Every row gives one point. Examples show where two turns around zero, p and q, send a point. Where does a point land after both, in the order given? Backwards means that the second turn is done in reverse. Each puzzle has new turns, and all numbers are rounded.
(in the rows, 128 means zero)

Turn p:
[194 117 109] => [105 193 133]
[ 80  96 121] => [102  77 138]
[108 138 101] => [135 114 159]
[130 161 181] => [170 128  82]
Turn q:
[ 77  90 116] => [ 94 182 137]
[167 161 215] => [227 110 137]
[139 110 144] => [139 129 152]
[135 114 118] => [115 123 141]
[125 131 101] => [104 121 118]
[125 160  75] => [ 90 103  86]
Where do these land?
p, then q: [156 174 120] => [158  85 116]
p, then q backwards: [152 170  75] => [123  77 178]
p, then q backwards: [104 143 147] => [148 154 137]
q, then p backwards: [ 86 114 115] => [170 108 126]
p, then q: [173  87 168] => [ 82 134  72]
p, then q: [ 97  81 144] => [ 90 170 143]

Turn p:
[ 76 156  99] => [159 132  70]
[125  96 173] => [101  83 146]
[178 126 161] => [ 85 139 168]
[133 134  79] => [168 158 128]
Turn q:
[122 153 140] => [131 156 130]
[173  80 150] => [150  79 172]
[162 122 110] => [158 105 120]
[ 56 157 112] => [ 74 171  90]
Where do these land?
p, then q: [116 133 106] => [151 122 118]
p, then q: [170 169 164] => [ 86 180 111]
q, then p: [114 143 139] => [120 137 108]
p, then q: [ 83  44 124] => [140  49 180]
q, then p: [156 151 107] => [135 160 154]

Turn p:
[138  85 104 167] => [ 96  89 167 129]
[113 131 163  63] => [172 179 120 161]
[153  80 169 163] => [ 97 149 192 111]
[ 88 163 138  85] => [185 145  93 135]
[151 165  70 133] => [ 97  92  73 134]
[125 144 123 158] => [121 113 122  99]
Turn q:
[102 123 145  94] => [166 108 144 132]
[126 111 177 160] => [134 176 165 135]
[117 161 131 115] => [138 114 116 159]
[81 82 96 98] => [178 106 114  73]
[173 162  79 200] => [ 50 165  71 134]
[169 129 140 102] => [101 100 158 135]
Where do these land?
p, then q: [177 178 140 152] => [169  86  82 134]
p, then q: [121 147 150 149] => [132  93 134 137]
p, then q: [131 129 105 159] => [153 122 138 101]
p, then q: [ 66 123 122  77] => [ 51 144 142 119]
p, then q: [174  88 144 169] => [194 142 147 156]
p, then q backwards: [ 99 104 107  63] => [ 88 182 164 111]

Turn p:
[108 155 158 125 115  98] => [159 151 103 102 116 141]
[150 109 138 146 165 135] => [135  97 153 129 117  98]
[142  99 137 145  97 118] => [114 105 124 127  96 155]
[145 151  94 140 139 147] => [108 154 153 149 130 107]
[125 156 112  96 124 165] => [133 154 127 166 164 130]
[ 89 129 150 127 154 132] => [158 123 138  98 156 127]
[138  97 107 117 102 101] => [ 89 112  97 125 116 139]
Turn q:
[129 113 133 151  96 121] => [132 150 138  98 113 118]
[182 159 136 106 137  86] => [196 116 120 155 110 149]
[133 144 105 136 141 172] => [113 145 118 136 173 146]
[148 138 123 136 141 124] => [142 128 130 132 133 151]
[117  91 137 130 121 119] => [120 112 143 102 117 110]
[108 130 108 102 132 126] => [115 111  98 135 129 119]
[ 95 106 138 148 139 105] => [ 98 112 146 113  96 132]
[ 97 128 121  93 155 173] => [ 89 106 115 156 169 109]
[142 143 149 150  90 126] => [147 171 142 124 113 119]
Where do these land?
q, then p backwards: [136 145 110 134 111 142] => [113 151 123 111 119 121]
p, then q: [166 115 225 102 119 149] => [184 149 154  51 170 143]
p, then q: [117 124 125 108 158 134] => [134  97 134 129 120 148]
q, then p: [105 143 105 141 141 139] => [123 142 149 120 159 136]
p, then q: [112 140 106 108 105 127] => [103 134 112 146 141 148]
p, then q: [120 119 127 152 126 111] => [129 124 120 135 128  98]
p, then q backwards: [109 141 118 140 118  96] => [119 122 107 155 103 125]
p, then q backwards: [157 127 109 126 165 115] => [100 113 149 100 107 135]
q, then p: [130  97 127 141 110 140] => [146 127  97 127 141 116]

Turn p:
[ 93 167 103 147 163 137 162 157] => [102 160 170  72 131 113 143 133]
[108 185 162 122 119  94 137 116] => [124 116 128 104  96 116 115 193]
[127  81 120 175 118 127 106 113] => [136 103  90 120 144 154 157  92]
[163 145 192  98 182  97 133 143] => [ 85 121 142 179 151 109 135 198]
[119 105  79 171  61 153  93 166] => [192 120 145 102 122 190 143  70]
[ 92 156 107  67 174  81 153 133] => [ 90 106 178 114 117  54 101 143]
[225 111 136 108 130 126 113  72] => [ 99 122  76 197 151 160  68 127]
[ 93 112 106 128 138 181  98 122] => [126 152 128 131  91 126 160  74]
[116 139 168 120 134 115 181 131] => [135 145 121 116 148  88 130 177]
[146  78 107 143  60 169 104 127] => [194 134 101 147 129 170 126  72]
Turn q:
[117 114 117 125 122  94 175 122] => [145 122 118 119 123  95 166 100]
[ 85 140  71 178 120 140 137 185] => [118 117 121 142 213 161 153  85]
[129 102 162 133  61 123 114 182] => [ 62 111  92 118 133 110  87  89]
[169 101  95  76 159 122 120  91] => [178 148 101 132 114  97 128 190]
[206 173 176 147 163 108 141  77] => [114 162 203 166  66  94 143 167]
[143 130 157  92 152  91  92 129] => [145  94 132 154  94 107  91 150]
[140 172 108  87 131 120 126 110] => [136 113 113 155 102 142 159 166]
[ 85 134 113 141 139 174 154 171] => [139 147 114 133 159 181 133  78]
[ 78  86 153 175 106 179  94  85] => [115 137 160  33 148 163  93 125]
Where do these land?
q, then p: [172 158  87 116 164 132 166  57] => [156 167 166 105 182 144 105 195]
q, then p: [ 86  73 159 163  81 106  96 165] => [ 97  72 106 165  85  78 138  87]
p, then q: [132  63 172 165 119  87  57  88] => [158 192  99  78 202  93 155 113]
q, then p: [145 153 101 109  86 126 173  91] => [160 151 151  81 153  92  97 135]
q, then p: [136 111 149 128 150 130 159 163] => [107 115  96 112 108 154 107 137]
q, then p: [121 177 111 143 154 187 151 112] => [129 211 126 121 122 140 133 154]
q, then p: [148 146 130 185  51 100 101 166] => [114  94 121  88 108  58 194 111]
q, then p backwards: [105  94  73  98 160 118 126 109] => [115  98 160 147  71 114 161 138]
q, then p: [132 181 161 130 164 119 123 155] => [149 138  78 118 128 166 166 136]
p, then q: [135 105 121  99 127 178 105 153] => [ 95 145 180 117 114 127 154 133]
p, then q: [ 96 147 145  73 151 126 151 150] => [102  82 145 150 108  95 122  94]

Turn p:
[153 154 109 123 143 196 148 136] => [155 146 111 107 150 123 113  61]
[ 53 118 167 139 140 157 100 116] => [104  76 146 172 175  88 124 127]
[151 108 132 116 154 134 146 124] => [116 145 108 105 117 103 129 121]
[126 149 143 124  86 116 135 107] => [141 100 142 135  99 147 103 133]
[126 149 157 155 121 108 132 155] => [124 139 173 151 108 131 139 122]
[140 123 115 129 143  99 105 114] => [100 132 117 117 128 151 140 148]
[128 108 100 137 158 125 135 118] => [111 155 110 114 151 122 120 143]
[127 117 127 114 157 138  99 144] => [114 126 109 129 148 120 164 119]
[153 112 109 131  31  95 133 115] => [186 104 151  95  90 168 112 184]
[123 142 121 112 145 112 147 151] => [131 157 113 154 115 127 134 124]
Turn q:
[112 138 147 110 104 144 130 133] => [111 145 161 136 131 120 124 117]
[136 155 174 148 104 105 138 133] => [ 92 125 148 102 105 129  90 142]
[108 150 169 118 150 121 147 136] => [133 115 152 137 107 101  89 122]
[129  95  65  95 127 103 125 126] => [164 146 110 160 128 153 175 160]
[129 129 158 125 112 142 142 148] => [113 123 162 116 115 121 128 114]
[103  84  75 134 137 109 119 113] => [155 154  80 142 127 117 170 148]
[155 137 166 113 138 111 109 113] => [131 131 129 125 110 161  86 112]
[121 170 135 137 116 143 103 132] => [113 137 143 115 167 124 101 129]
[144 174 146 124 128 125 149 144] => [115  96 161 127 133 132  98 142]
[143 106 113 162 142 166 141  84] => [102 104  76 135 138 122 150  94]
[129  70  60 143 149 139 105 145] => [176 134  85 113 148 129 197 129]
Where do these land?
q, then p: [131  89 111 155 124 140  96 125] => [139 148  84 130 121 142  97 117]
q, then p: [125 137 139 121  53 130 156 129] => [138 110 158 192 128  97 114 120]
p, then q: [122 123 118  87 139 128 121 152] => [119 100 112 134 133 129 152 157]
q, then p: [171 133 144 122 114 121 136 107] => [147  99 131 126 164 111 120 123]
p, then q: [126 105 134 108 137 153 141 123] => [145 135 112 139 118 147 131 155]
q, then p: [113 121 123 136 142 102 145 154] => [149 138 134 122  99 131 151 142]
q, then p backwards: [126 125 142 150 172 153 106 169] => [148 109 131 128 102 191 135 127]
q, then p backwards: [129 178 163 115 152  87 134 140] => [107 131 133 148  83 119 167  85]
p, then q: [142 127  88 135  77 141 150 114] => [147 122 146 116 151 183 128  98]
p, then q: [ 95 143 120 151 168 126  95  66] => [174 158 104 129 147  66 129 103]

Turn p:
[110 133 158 165 135  85 117  93 160] => [116  90 179 119 103 124 115 168 114]
[145 152 116  71 168 100  77 125 143] => [ 82 160 157 130 125 138 197 121 103]
[180 144 143  73 115 117 168 145 171] => [ 87 182 118  98  70 130 117  96 141]
[ 90  85 162 101  84 179 134  83 135] => [121 106 162 129 165 147  87  93 202]
[120 146  85 181 181 161 160 170 160] => [145  82  51 151  81 118 161 150 131]
[151 143  83 171  94 155  76 153  96] => [131 126  73 105 198 101 139 158 105]
[194 145 161 181 118 102 128  92 145] => [118 151 143  88 104 114  98 210 129]
[ 88 144 113 178  89  87 117 176  99] => [149  89 111 126 152  93  96 123  51]
[136  72 132  78 162 155 119 132 103] => [137 160 128 157 149 194 149 104 151]
[ 87 124  75 110 151  93 175 140  94] => [197 119 130 138 104 123 157  76  97]
[107 122 181 101 110 174 137 100 102] => [124 143 156 166 156 124  91 110 182]
Turn q:
[120 168 109 165 134 183 118 143  75] => [ 90 108 204  92 120 142 120 112 138]
[ 77 134  91 119  99 141 125 169 107] => [122 125 175 172 100 148 139 109 165]
[122 167 109 103 127 132 155  93  87] => [147  89 135 105  95 166 122  98 112]
[ 78 165  72 103 157 123 106 189  93] => [ 92 142 167 148  96 204 173 114 166]
[212 127 210 135 121 124 133 115 157] => [178 151 101  68 170  85 102 182 107]
[188 113 166 108  92 139 117 112 170] => [174 138 113 116 127  75 121 183 100]
[101  93 143 117 144 165 165 147 109] => [143 125 144 123 145 103 164  76 153]
[164  82 143 116 150  91  81  93 125] => [108 173  64 106 101 100 120 136 105]
[122 151  80 149 140 114 164 162 109] => [120 137 164 149 150 184 127  99 115]
[ 68 126 147 136 127  79 115 118 127] => [111 119  82 152 125 145 103 117 179]
[ 85 160  93 133 161 139 142 107 193] => [ 96  62 111 165 157 153 164 144 114]
[200  51 173 151  85 106 114  88 184] => [155 167  74 138 150  31  81 167  82]
Where do these land?
p, then q backwards: [118 100 110 119 105 161 219 103  79] => [110 107 189  97  73  96 178 143  83]
p, then q backwards: [ 87 162 143 115  96 103 126 152 101] => [142  85 104 166 108 147 157 105 125]
p, then q backwards: [135 125  73  79 133 164 126 117 148] => [ 92 108 150  97 185 138 137 147 108]
p, then q backwards: [141 136 104 129 151 112 109 111 209] => [114 162 117 100 171 170  77 111 118]
q, then p backwards: [123 145 183 149  93 131 139 203 119] => [142 107 152 124 111 161 136  48  86]
q, then p backwards: [124 168 175 133  98 158 135 148  87] => [123 102 130 136  97 123 156  56 137]
q, then p: [124 148 121 163 140  85  97 163 140] => [100  88  97 169 133 105 147 128 129]
q, then p: [ 90  96 168 178  80 144 115 128  89] => [ 69  95 189  98 123 142 139 152 101]
q, then p: [200  74  58  68 156 128 135  75 138] => [231 184 133 116 166  67 106 108 111]
q, then p: [ 90 134 173 148 174 116  94 169 135] => [ 96  79 116 142  75 124 164  96 142]
q, then p: [150  96 118  87 133 118 157  51 136] => [197 164 133  79 165 130 144 122 117]
p, then q: [154 153 110 168 179 116  85 116 154] => [166 157 167 158 158 148 144  90 158]

Turn p:
[ 90 148  95 137 111  79 139 127  84 102 171] => [171 121  99 116  70 171 158 114 154 109 136]
[118 169 134  95 148 128 130 148  99  93 165] => [155 146 141 167 102 151 145 143 143  82 112]
[145 121 115 146  90 145 127 159 124 160 161] => [133  96 117 108 122 117 127 115 128 136  67]
[ 83  99 178 119 177 165 136  99 164 148 152] => [ 56 170  90 174 158 110 138 117 150 123 131]
[149  98 127  93 120 136 135 144 105 158  83] => [130 125 144 112 137  86 128 114  68 113 133]
[133 143 158 159 152 151  79 100 111 124 134] => [ 80 135 126 133 131 175 112 170 119 127 119]
[119 176 109 157 131 124 157 155 123 130  81] => [141 115 167 137  87 130  78 100 130 140 147]
[175  88  89 122 162 145  85  83 135 130  83] => [110 149 128  85 144  91 111 202  94 149 161]
[158 149 150  80 171  80 144 109 160 138 119] => [167 166 119 145 184 122  93 130 132  94 163]
[ 96  85 111 165  93  88 121 150 167 106 134] => [124  74 120  93 134 124 162 106 181 150 154]
[156  92 132 160  83 141 171 140 148 107  93] => [127 125 179  89 146 110 143  89 130 181 123]
[114 168 138 103  98 152 112 122 117 139 162] => [143 117 107 176 121 151 139 136 111 131  89]
Turn q:
[135 146 147 152 160 139 111  86 141 124 177] => [157 132 150  87 118 143 164 124 128  81 114]
[ 91 122 144 108 150 110 120 137 127 122 133] => [120 123 120 125 139  89 158 139 124 125 142]
[133 102 178 106  88 142 100 138 147 131 116] => [158 119 128 175  86 108 122 154 148 124 150]
[113  31  44 113 123 141 196 131 115 163  73] => [ 39  62  84 156 107 167 126  93 109 215 117]
[131 101 132 121  64 138 101 152 121 113 119] => [124 142 130 166  99 136 103 146 154 143 175]
[117 144 138  99  85 141 124 151 144  88 139] => [147 147  94 136 135 128 114 166 161 126 162]
[150 112 137 146 108  86 131 147 150 118 120] => [146 157 118 164 127 123 129  89 130 138 140]
[108 130 124 130  82 114 136 119 148 139 128] => [139 135 131 159 142 151 146 141 147 153 134]
[135 166 128 164 183 118 126  79  97 104 113] => [152 124 168  53 148 119 125  98 100 131 116]
[114 187 147 180 188 150 100 142 113 131 169] => [123 133 176  77 165 108 130 118 145  48 111]
[152 189 163 159 185 127 173 107  90 127 153] => [147 153 150  55 145 102 122 108 137 110  53]
[146  80  56  93 150 126 158 139 110 137 123] => [ 61 119  79 124 112 152 121 114  82 155 120]
[140 132 132 115 110 140 113 135 182 136  91] => [165  99 113 174 136 139 108 134 119 120 138]
[128 150 122 106 117 118 104 132 107 158 137] => [113 149 151 142 134 125 124 164 107 123 121]
Where do these land?
q, then p backwards: [172 153 129 126 126 133 139 127 158 111 159] => [145 149 131 117 141  98 142 114 101 141 169]
q, then p: [215 127 116  95 119 162 137 136 102  90 133] => [161  65 129 146 106 135 143 189  84 145 112]
q, then p: [ 99 141 123 149 112 167 112 114 105 201 131] => [ 60 112 166 148 154 124 146  88 134 119 137]
q, then p: [126 115 156 106 133 132 140 160 130 113 140] => [161 105 122 116 122 125 126 130 153 138 148]
p, then q: [133 149 141 214 101  83 140 136 100  98  72] => [147  95 134 134  49 132 150 207 149 101 118]
q, then p: [111 122 106  99 122 147 124 162 115 140 149] => [118  97 129 145  93 119 142 120 159 120 138]
p, then q: [100 150 140 143 118 153  75 114 107  99 135] => [ 91 100 128 143 126 131 111 125 191 127 132]
q, then p backwards: [182  91 118  91 118 134 141 150 189 104 120] => [ 77 172 111 106 125 102 129  96 110 181 154]
q, then p: [100 118 148 102 113 134 148 104 112  93 137] => [166 111 112 133 143  88 120 107 132 119 110]
p, then q: [103  92 107 114 140  33 133  93 132 216 144] => [ 88 158  89  76 127 202 147 144  45 125 164]
q, then p: [114 152  95 111 148 118 138  96 156 106 133] => [137 168 134 125 103  90 126 141 114 103 114]
q, then p: [107 103 136 183 173 130 132 139 153 110 112] => [128 180  94 110 156 130 159 137 141 148 159]
q, then p backwards: [101 152 148 131 142 137 104 133 106 184  99] => [155 131 138 115 127 168 101 178 148 118 102]

Turn p:
[112 166 141 149 108 150 136 131 113 181 151] => [118 144 117 130 129  98 105 188 112 144 100]
[117 129 130 176 154 138 105 104 107 165 154] => [143 150 132 119 130 118 112 141  78 181 115]
[108 130 107 138 136 110  96 166  98 158 151] => [166 154 112 167 154 105 138 136 116 148 112]
[150 121  91 142  98 152 101 121 121 175 138] => [127 162 110 138 100  94  99 112 130 152  90]
[141 132 136 158 138 117 101 130 110 129 105] => [118 128 132 146 135 110 129 108  89 136 140]
[129 123 129  60 148 122 139 114 193 109 108] => [142  90 132  99 140 174 102 101 164  74 123]
[164 145 158 135 115 119 113 122 100 149 164] => [114 128 130 172 100 141 122 153  99 146 104]
[127  87  98 105 108 130 148 134 225  82 163] => [163 158 172  82  97 166 142 104 190  72 113]
[159 112 126 104 140 130 187 153 202 100 107] => [126  98 194 107 125 138 115 112 191  79 142]
[114 104 162 146 104 117 123 122  94 164 117] => [117 103 113 128 122  96 159 138  97 151  97]
[136 132 170  97 116 180 134 152 190  94 114] => [142  99 141 103  84 128 107 144 144  51 156]
[ 99 154  92 139 134  75 130 103  80  77  92] => [ 82 152  97 132 190 151 170  99 121 144 169]
[108 129 123 114 166 127 149 112  32  82 100] => [107  98  82 140 158 145 160 126 132 186 203]
Turn q:
[125 162 180 113 135 150 135 124 152  92 128] => [136 109 100 115 121 118 183  85 119 133 139]
[138 119 154 121 112 132 179  92 128  87 156] => [142 131 122  78 135  78 136  96 111  99 125]
[138 127  68 139 176 160 101 104 148 180 125] => [ 86 125 135 146 141 202  81 130 115 109 161]
[150 132 103 131 110 151  76 111 121 176 111] => [ 95 139 159 155 121 185 114 120 144 116 100]
[143 124 171 130 101 101 144 130 133  96 150] => [126 131 124  98 137  77 161 123 131 138 106]
[139  54 120  98 130  86 141 210 157 133 138] => [108 170  97 119 123  82 104 181 195 170 162]
[100  79  88 103  73 100 125 165 169 129 109] => [123 128  82 151 116  99  82 159 201 125 104]
[148 158  96 135 137  99 114 115 127 171  95] => [116 140 144 179 167 161 129 148 124 108 122]
[110 166  98 143 135 134 129 125 122 151 112] => [149 117 127 160 148 163 113 128 110 127 124]
[ 97 127 155 132 119 102 116 119 134  82 176] => [113  90 116 110 112  73 135 125 101 151 110]
[161 133  83 143 145 152 115 146 100 114 113] => [141 111 181 132 141 155 111 127 153 131 158]
[123 159 165 111 129 156 159 124  84 121 170] => [161 150 143 109 116 110 139  76  82 153 128]
[131 123 103 194 157 159 114 143 125 192  87] => [136 135 138 124 142 229 114 175 128 131 130]
[ 89 130 210  99 131 110 145  84  94  70 123] => [158 118 121 116  72  62 193 116  78 101 121]
Where do these land?
q, then p: [120  76 125 163 166 102  85 125 132 127  88] => [174 132 135 138 111  87 170 160 160  92 143]
q, then p: [149 151 141  98  89  98 155  86 101 137 137] => [ 73 115 136 134 167 154 138 119  95 129 160]
p, then q: [142 160 159  67 130 134 158  95 135  90 145] => [132  98 106  92  82 148  92  97 168 151 137]
p, then q backwards: [179  74  81 160 138 138 144 148 153 155 139] => [152 127 121  93  76 148 113 161  67 106 154]
p, then q: [108 156 163 116  91 137 161 115 160 142 155] => [163 116 106 147 101 119 141 125 183 155 146]
p, then q: [104 170 148 137 161 132 109 103 108 146 145] => [137 141 172 148 110 157 111 133 126 166 149]
q, then p: [102 178 145 150 119 130 102  92 124  75 159] => [111  78 118 109 120 123 174  93 133 181 116]
p, then q backwards: [187  94 122 113  92 173 121 133 116 151  92] => [ 91 106 121  69  96 140  92 126 137  87 153]
p, then q backwards: [143 157  97 110 116 156 179 134 114 135 152] => [140  82 100 121 118 113 107 175 144 144 116]
p, then q: [121 116  94 162 166  93  65 168 163 131  56] => [ 96 111 186 124 144  90 169 140  51  78 154]
p, then q: [104 101 112 120 132 105  76 161 126 135 146] => [136 133 168 117 182 137 142 127 130  95 143]
q, then p: [ 99 151 170  95 138 142 156 119 129 117 147] => [ 82 146 112 141 132 149 131 121 149 169 110]
q, then p: [145 149 165 133 116 129 171 157 105 112 147] => [ 98  94 142 154 146 154  94 131 140 144 103]
q, then p: [ 89  57  69 168 139 123 111 157 127 138  84] => [194 154 136 163  84  79 132 114 133  65 132]

Turn p:
[177  83 119 184 183 127 135 168 156 169 169  66] => [148  88 184 152 163 101 163  40  91 153  88 136]
[124 156 116 151 128  94  87  95 107 108  90 165] => [133 135 135 145  98 107  99 152 152  64 160 115]
[ 77 126 118  84  68 135 163 119 209 139  83 141] => [ 68 169  95 116 129 186 173 177  99 120 112  73]
[101 147 129  37 120 128 134 156 147 172 111 124] => [ 56 114 126  99 139 189 113 158 140 147  94 128]
[109 128  84 143  78 128 139 137  96 122 135 158] => [127 159  88 171  92 149 106 121 118 133 149 135]
[159 104 136 147 202 140 153 170 156 125 176 144] => [184  96 172 123 136 117 130 119  73 156  76 149]
[ 80 161 148  91 106 112 158 156 123 118  60 114] => [ 73  87  88 104 125 154 116 168 122 133 161  84]
[199  31 150 157 165 146 122 151 122 120 163 113] => [205  97 178 165 147 113 186  98 140 178 111 157]
[175 124 168 152 177 151  92 181 141  91 208  71] => [185 104 198  85 182 115 133  74  96 166 153 182]
[175 163 127 141 109 160 136 102 109 130 117 142] => [118 163 126 151 142  75 107 151 138 145 138 135]
[118 157 138 153  78  91  80  81  89 134 120 180] => [111 169 124 137  58 102 114 143 169  79 171 147]
[ 95 144 134  63 115  89 187 106 148 125 126 100] => [ 81 105  60  91 151 152 152 155 116 107 105 140]
[ 81 130 150 161 141 156 120  88  92 141 130 130] => [151 145 105  93  93  97 112 100 163 131 126  96]
[123 138  75 128 120 134  84  81  98 100 106 145] => [150 165 114 159 135 134  88 135 173  80 147 117]
Turn q:
[ 71 142 140 112 160 140 115 127  37 135 134  97] => [ 92 154 181 166 130 108 111 167 165 123 110 194]
[118  43 132 135 134 145  82 141 125 140 107 171] => [118 117  83 164 120 108 127 139  60  78 146 157]
[ 97 159 115  77 128 110 185 135 126 170 146 114] => [125 124 175 168 150 144 129  73 166 145  93 119]
[177  78 196 171 123 123 121 136 187 158 189  83] => [ 93 178  61  55 147 148  75  74 109  93 125 110]
[119 170 182 142  86 173 116 136 116 133 132  86] => [115 163 141 100 202 134 101 155 146 149 154 138]
[129 133  69 156 139 130 104 183 132 199 113 151] => [154 159 167 163  97 121 135  79  82 119 190 132]
[136 156 100 130  79  84 113 114 128  96  86 110] => [119 104 126 112 119 160 190 148 153 161 166 123]
[200 162 127  90 126  86 156 155 151  86 131 140] => [128  87  99 107  99 105 127  97 160 196 131  78]
[ 88 144  93 156 127 167 160 127 105  67  65 124] => [189 101 152 135 139 105 163 189 176  99 153 139]
[143 116 158 118 161 129  95 106 139 167 116 116] => [125 168 100 123 130 127 131 112  97 143 103 166]
[130  76  62 125 139 169 126  86 120  82 129 175] => [178  63 118 149  82 145 113 178  97  91 113 136]
[155 183 156  99 127  85 116 151 193  71 158 114] => [110 152  81 113 118 131 128 131 169 192 120  44]
[100 102 133 155 137 124 177  66 106 161 158 183] => [121  97 181 110 132 127 133 120  84  72  59 129]
Where do these land?
p, then q backwards: [110 180  97 126 104 101 175  99 155  97 113  83] => [118  64 190 150  93 132 101 145 163 129 124 143]
p, then q: [110  88 128 134  98 167  94 120 151 158 106 151] => [151 159 140  98 189 145 127 114 156 146 136 117]
p, then q: [104 189 122 132 165 101  94 169 170 133 137 114] => [ 82 125 102 156 145 113 107 194 136 138  98 166]
q, then p: [ 81  78 170 106 154 180 132 124 107 169  96  59] => [183 141 168 139 104 103  71 189  88  74 113 104]
q, then p: [ 76 157 114 121 108 151 152  99 155 109 160 167] => [138  79 152 120 168 106 142 108 134 169 159  92]
q, then p: [182 100 175  97 170 168 154 115 124 158 165 159] => [122 111 153 165 111 134 110 143 214  70 140 114]
q, then p: [169 130 161 182 117  72 126 113  71  83 163 121] => [ 92 122 100  83 112 230 147 149 137 130 132 135]
p, then q: [164 137 134 143 105 148 159 167  73 170 142 105] => [103 150 166 130 121 156 164 103  67  95 112 139]
q, then p: [174  90  85 190 153 117  70  98  81  80 117 159] => [112 139  95 169  89 201 132 149 123 178 180 192]
p, then q: [124  84  77 178  98  97 127 151 150 154 185 148] => [142  82 184  59 160 126 142 175 110 125 128 143]
q, then p: [118 150 110  88  98 132  92 118 159  76  93  91] => [117 146 151 159 147 133 116  92  72 172  82 113]
p, then q backwards: [116 146 174  85 173 130 122  82 158 173  94 162] => [107 152 164 163 151 104 159  80 101  66 166 134]
q, then p backwards: [134 148  68 102  93  70 120 177  83  83 133 115] => [130 102 168 129  83 104  92 170  73 157  64 132]
q, then p: [130 116 177 107 155 157 175 161 154 150  88 159] => [142  81 130 162 138  87 131 128 141  53 106 138]
